Rows are points. Any point is a mix of the corners, with weights that add up to 1. It lies inside the corners' shape when no weight is negative. Is each point inside? If not, which corners have a negative weight?

Corners:
(1): -0.54 0.16 0.45
(2): -0.81 0.43 0.09
(3): 0.37 -0.80 -0.24
(4): 0.14 0.00 -0.01
Points:
-0.14 -0.18 0.14 -> inside
0.08 -0.32 -0.02 -> inside
0.22 -0.61 -0.17 -> inside
0.04 -0.53 -0.14 -> outside (4)
0.12 -0.46 -0.07 -> inside
0.01 -0.11 0.21 -> outside (2)
-0.68 0.38 0.20 -> outside (3)
-0.26 -0.25 0.13 -> outside (4)

Corners:
(1): -0.61 0.73 -0.18 0.18 -0.22 0.67 -0.28 0.51 -0.54
(2): 0.64 0.00 0.27 -0.03 0.01 -0.01 0.06 0.21 0.26
(3): 0.59 -0.03 -0.25 -0.14 0.65 0.25 -0.06 -0.06 0.16
(4): 0.56 -0.36 0.04 -0.28 0.27 -0.20 -0.44 0.07 -0.07
(5): -0.44 -0.38 -0.07 -0.12 0.29 0.13 0.45 0.49 -0.29
(6): -0.98 0.85 -0.45 0.33 -0.44 0.40 0.07 0.03 -0.58
(7): 0.31 0.14 0.08 -0.07 0.26 0.07 -0.61 0.07 0.69
(8): 0.29 -0.10 0.19 0.46 0.29 0.03 -0.35 0.17 0.05
(9): -0.38 -0.38 0.50 -0.14 0.04 0.43 0.31 0.05 -0.49
(10): 0.38 -0.45 -0.26 0.11 -0.02 0.38 -0.24 0.09 0.20
Points:
0.27 0.05 -0.09 -0.02 0.24 0.20 -0.14 0.07 0.13 -> inside
0.24 -0.30 0.08 -0.02 0.24 0.13 -0.06 0.03 0.15 -> outside (1)
0.17 -0.02 0.05 0.01 0.24 0.13 -0.27 0.13 0.20 -> inside
-0.95 0.55 -0.29 0.18 -0.60 0.47 0.14 0.27 -0.77 -> outside (3, 7, 8)

Corners:
(1): 0.14 -0.25 0.65 0.16 0.38 0.10 0.03 -0.20 -0.12 -0.06 0.31 0.40 -0.56
 -0.29 0.13 0.62 0.32 0.59 -0.20 0.09
(2): 0.43 0.47 0.58 0.03 0.40 0.05 -0.37 0.19 0.37 -0.02 -0.48 0.23 -0.27
 -0.20 0.09 -0.52 0.45 -0.06 -0.47 0.16
(3): 0.13 0.23 -0.41 -0.34 -0.22 0.59 0.34 0.62 0.00 -0.44 -0.24 -0.50 -0.55
 -0.24 0.57 0.36 -0.14 -0.40 0.45 -0.07
(4): 0.31 0.04 0.15 -0.70 -0.21 -0.48 0.58 0.26 0.09 0.05 0.09 0.22 -0.05
 -0.49 -0.50 0.38 -0.45 -0.16 -0.16 -0.26
(5): 0.33 0.58 0.56 0.25 -0.56 -0.30 0.57 -0.14 0.14 0.69 -0.75 0.13 -0.67
 -0.68 -0.18 0.38 -0.23 -0.23 -0.54 -0.57
(6): -0.48 -0.32 0.40 -0.17 -0.03 0.50 0.13 0.02 0.71 0.33 0.28 -0.51 0.28
 -0.01 0.45 0.03 0.29 -0.53 0.55 -0.35
(7): 0.09 0.57 -0.29 0.29 -0.36 -0.30 0.61 0.20 0.15 0.36 -0.44 -0.32 -0.06
 0.36 -0.08 -0.24 -0.25 -0.01 0.05 0.14
(8): 0.01 0.11 -0.08 -0.14 0.40 0.50 0.07 0.26 0.26 -0.14 -0.49 -0.58 0.34
 0.18 -0.02 0.47 0.66 -0.57 0.18 0.03
(9): -0.52 -0.31 -0.27 0.15 0.46 0.16 0.35 0.46 -0.18 -0.24 -0.25 0.28 -0.38
 0.25 0.52 0.36 -0.47 -0.41 -0.73 0.43
(10): -0.59 0.64 0.48 -0.03 -0.49 0.12 0.26 -0.53 -0.23 0.37 -0.52 -0.71 -0.59
 -0.57 -0.32 0.02 -0.03 0.31 0.27 0.05
(11): -0.33 -0.35 0.00 -0.33 -0.37 0.04 0.77 -0.44 0.52 0.05 0.36 -0.59 0.11
 0.03 0.39 -0.09 0.32 -0.14 -0.61 -0.22
(12): -0.07 -0.22 0.46 -0.38 0.10 -0.11 -0.50 0.02 0.05 0.42 0.27 -0.65 -0.60
 -0.30 0.14 -0.01 0.31 -0.48 -0.48 0.06
(13): -0.18 0.06 -0.41 -0.52 0.46 0.32 0.21 -0.38 -0.14 0.42 0.08 0.66 -0.49
 0.23 -0.49 0.16 -0.01 -0.23 -0.29 -0.35
(14): 0.55 -0.44 0.77 0.17 -0.44 0.50 0.83 -0.64 -0.40 0.78 -0.26 0.39 0.17
 -0.30 -0.12 0.17 -0.17 0.45 -0.30 0.11
(15): 0.11 -0.12 0.32 0.09 0.46 -0.41 -0.48 -0.15 0.02 -0.08 -0.28 0.44 0.42
 0.21 -0.16 -0.27 -0.30 0.04 0.03 -0.75
(16): -0.05 0.04 0.97 -0.62 -0.75 0.42 -0.21 -0.38 0.33 0.19 0.26 -0.33 0.63
 -0.22 0.64 0.74 0.40 0.34 0.42 0.03
(17): 0.28 -0.26 0.12 -0.51 0.15 -0.13 -0.30 0.29 0.54 0.37 -0.69 -0.29 0.44
 -0.51 0.39 0.19 0.45 0.45 -0.05 -0.13
(18): -0.53 -0.35 0.27 0.07 -0.63 -0.24 0.36 -0.21 -0.45 -0.14 -0.24 0.20
 -0.10 0.42 0.24 -0.10 0.41 0.50 0.34 0.41
(19): -0.19 -0.11 -0.34 -0.06 -0.85 0.70 0.35 -0.43 0.11 0.15 -0.14 0.20 0.24
 -0.67 -0.23 0.60 0.39 0.34 -0.28 0.36
(20): 0.24 0.05 0.14 -0.39 0.47 -0.51 -0.49 -0.25 0.58 -0.12 -0.59 -0.38 0.32
 -0.13 0.71 -0.37 0.46 -0.66 0.08 0.38
(21): 0.14 -0.39 0.61 0.08 -0.11 0.51 -0.32 -0.52 0.10 -0.27 -0.73 0.41 -0.29
 0.20 -0.37 0.53 0.30 0.60 0.47 0.29
Points:
-0.10 -0.03 0.24 -0.15 -0.17 0.15 0.12 -0.11 0.08 0.05 -0.22 -0.12 0.05
 -0.04 0.13 0.21 0.30 0.02 0.05 0.09 -> inside
-0.05 -0.07 0.46 -0.12 0.03 -0.05 0.07 -0.17 0.13 0.20 -0.17 -0.01 -0.04
 -0.05 0.12 0.11 0.14 0.02 -0.10 -0.03 -> outside (3, 19)
0.10 0.11 0.27 -0.02 0.04 0.08 0.04 -0.03 0.07 0.08 -0.43 0.17 -0.07
 -0.15 0.01 0.20 0.06 0.06 0.05 -0.02 -> outside (11, 12)
0.04 -0.01 0.11 -0.15 -0.20 0.26 0.33 -0.17 0.13 0.28 -0.22 -0.14 -0.26
 -0.27 -0.07 0.17 0.28 0.01 -0.01 0.07 -> outside (9, 15, 16)
0.04 0.00 0.20 -0.06 -0.07 0.06 0.09 -0.13 0.10 0.11 -0.25 0.07 0.01
 -0.18 -0.03 0.18 0.09 0.01 -0.11 -0.12 -> inside
0.00 -0.10 0.26 -0.16 0.04 0.40 0.05 -0.01 0.07 0.02 -0.06 -0.04 -0.17
 -0.11 0.00 0.30 0.11 0.14 -0.03 0.03 -> outside (5, 18, 20)

Corners:
(1): 0.55 0.49 -0.18 -0.01 0.16 -0.39 0.35 -0.76 -0.19 -0.73 -0.62 0.27 -0.74
 0.21 0.64 -0.18 -0.11 -0.13 -0.41 0.19
(2): -0.48 0.08 -0.40 -0.12 -0.24 0.64 -0.58 -0.71 -0.19 -0.33 -0.37 -0.07
 -0.03 -0.15 -0.24 0.55 -0.03 0.20 0.19 0.28
(3): 0.62 0.26 0.06 0.29 0.07 -0.35 0.55 0.26 -0.80 0.24 0.16 0.63 -0.31
 -0.03 0.46 0.46 0.01 0.52 0.26 -0.43
(4): -0.68 0.57 -0.23 0.34 0.60 -0.03 0.56 -0.33 0.31 -0.39 0.07 0.63 0.41
 -0.62 -0.72 -0.34 0.34 0.23 0.41 -0.06
(5): 0.27 -0.22 0.38 0.45 0.07 -0.17 0.00 0.27 -0.43 -0.09 -0.59 -0.37 -0.45
 0.12 0.57 0.25 0.03 0.20 -0.33 -0.06
(6): 0.49 -0.80 0.74 -0.03 -0.24 0.08 -0.07 0.07 0.10 0.06 0.25 0.07 -0.09
 -0.58 0.66 -0.04 0.22 -0.47 0.28 -0.66
(7): -0.32 -0.26 0.07 -0.48 0.38 -0.11 0.72 0.14 -0.27 0.11 0.03 0.41 -0.39
 0.45 -0.07 -0.07 0.13 0.58 0.01 -0.51
(8): 0.01 0.19 0.59 0.12 0.32 -0.40 0.42 -0.47 -0.89 0.30 -0.04 0.70 0.22
 -0.44 0.52 -0.32 0.25 -0.24 0.61 -0.44
(9): 0.19 0.13 -0.34 0.28 0.59 0.44 0.64 -0.02 -0.13 -0.23 -0.57 0.61 -0.28
 0.16 0.57 0.51 -0.53 -0.48 0.13 -0.03
(10): 0.32 -0.16 -0.15 0.42 0.27 -0.12 0.65 -0.77 -0.68 -0.42 -0.52 -0.04
 -0.11 -0.10 -0.24 0.57 -0.03 -0.45 -0.07 -0.27
(11): 0.01 0.12 0.61 -0.20 0.16 0.23 0.30 -0.11 -0.60 -0.18 0.35 -0.06 -0.12
 0.16 -0.16 0.57 -0.17 0.07 0.27 0.30
(12): 0.11 -0.43 0.32 0.16 -0.35 0.18 -0.69 -0.70 0.39 0.40 0.26 0.32 -0.17
 0.38 0.14 -0.02 -0.09 -0.01 0.48 0.38
(13): -0.32 0.10 -0.40 0.53 0.23 0.14 0.07 -0.35 0.27 0.31 0.32 -0.44 -0.44
 0.04 0.25 -0.25 0.35 0.52 -0.14 0.57
(14): -0.02 -0.66 -0.29 0.47 -0.44 0.42 -0.20 -0.71 0.44 -0.42 -0.46 0.42 0.26
 0.13 0.58 0.40 0.07 0.46 -0.08 0.15
(15): -0.23 -0.27 -0.16 0.01 0.43 -0.64 -0.73 -0.70 0.21 -0.54 0.20 -0.39 0.19
 -0.67 0.68 0.23 0.58 -0.17 -0.49 0.67
(16): -0.16 -0.80 0.47 0.06 0.19 0.36 -0.33 -0.14 -0.64 -0.21 0.33 0.19 0.20
 -0.50 -0.39 -0.30 0.64 0.17 -0.27 -0.08
(17): -0.11 -0.26 -0.36 0.91 -0.05 0.75 -0.48 -0.63 0.23 -0.69 0.17 -0.40 0.30
 -1.04 -0.43 0.42 -0.60 0.57 -0.58 0.22
(18): 0.65 -0.07 -0.23 -0.12 -0.32 -0.08 0.28 0.38 -0.15 -0.53 -0.44 0.22 0.29
 -0.22 0.49 -0.24 -0.41 -0.19 -0.51 -0.47
(19): 0.08 -0.49 -0.31 0.11 -0.28 -0.37 0.49 -0.06 0.15 -0.40 0.38 0.49 -0.51
 0.32 0.25 -0.52 -0.30 0.08 0.55 -0.22
(20): 0.57 -0.88 0.18 -0.05 -0.61 0.23 0.19 0.03 0.14 -0.07 0.18 -0.01 -0.31
 -0.67 -0.04 -0.20 -0.58 0.19 0.26 0.07
(21): -0.46 -0.63 -0.23 0.33 -0.54 0.45 0.21 -0.23 0.43 0.15 0.30 0.65 -0.37
 -0.48 0.07 -0.36 0.07 -0.11 -0.40 0.11
Points:
0.05 -0.09 0.08 0.10 0.09 0.05 0.09 -0.27 -0.29 -0.15 -0.04 0.14 -0.10
 -0.13 0.14 0.13 0.03 0.14 0.07 -0.02 -> outside (21)
0.01 -0.11 -0.11 0.25 0.17 -0.03 0.35 -0.25 -0.23 -0.27 -0.10 0.24 -0.07
 -0.16 0.12 0.09 0.03 0.20 -0.12 -0.03 -> outside (2, 6, 12)
0.18 -0.05 0.04 0.22 -0.31 0.40 0.00 -0.12 -0.16 -0.29 -0.11 0.44 0.01
 -0.10 0.06 0.01 -0.39 0.22 0.05 0.06 -> outside (6, 7, 10, 13, 15)
-0.07 -0.16 -0.09 0.17 -0.01 0.17 -0.02 -0.38 -0.08 -0.15 -0.06 0.07
 -0.12 -0.14 0.15 0.10 0.08 0.13 0.01 0.08 -> inside
-0.01 0.06 -0.02 0.07 0.13 0.19 0.22 -0.24 -0.19 -0.09 0.14 0.50 -0.10
 0.08 0.10 -0.09 0.04 0.37 0.17 -0.15 -> outside (5, 10, 15, 20, 21)
-0.11 -0.29 -0.09 0.12 0.00 0.07 0.06 -0.35 0.16 -0.25 -0.27 0.25 -0.12
 0.18 0.34 0.05 0.20 -0.06 -0.09 0.08 -> outside (3, 8, 17, 20)
0.02 -0.10 0.05 0.23 0.03 0.05 -0.01 -0.39 -0.08 -0.21 0.04 0.15 -0.01
 -0.32 0.14 0.09 0.03 -0.03 0.07 0.13 -> outside (7)
0.13 -0.32 0.03 0.11 -0.12 0.12 0.03 -0.26 -0.13 -0.13 -0.05 0.15 -0.21
 -0.06 0.28 0.12 -0.08 0.02 -0.03 0.01 -> outside (4)
0.14 -0.53 -0.28 0.53 -0.39 0.26 -0.72 -0.25 0.29 -0.35 0.01 -0.45 0.28
 -0.55 0.05 0.06 0.07 0.33 -0.18 0.15 -> outside (1, 7, 8, 9, 11, 21)
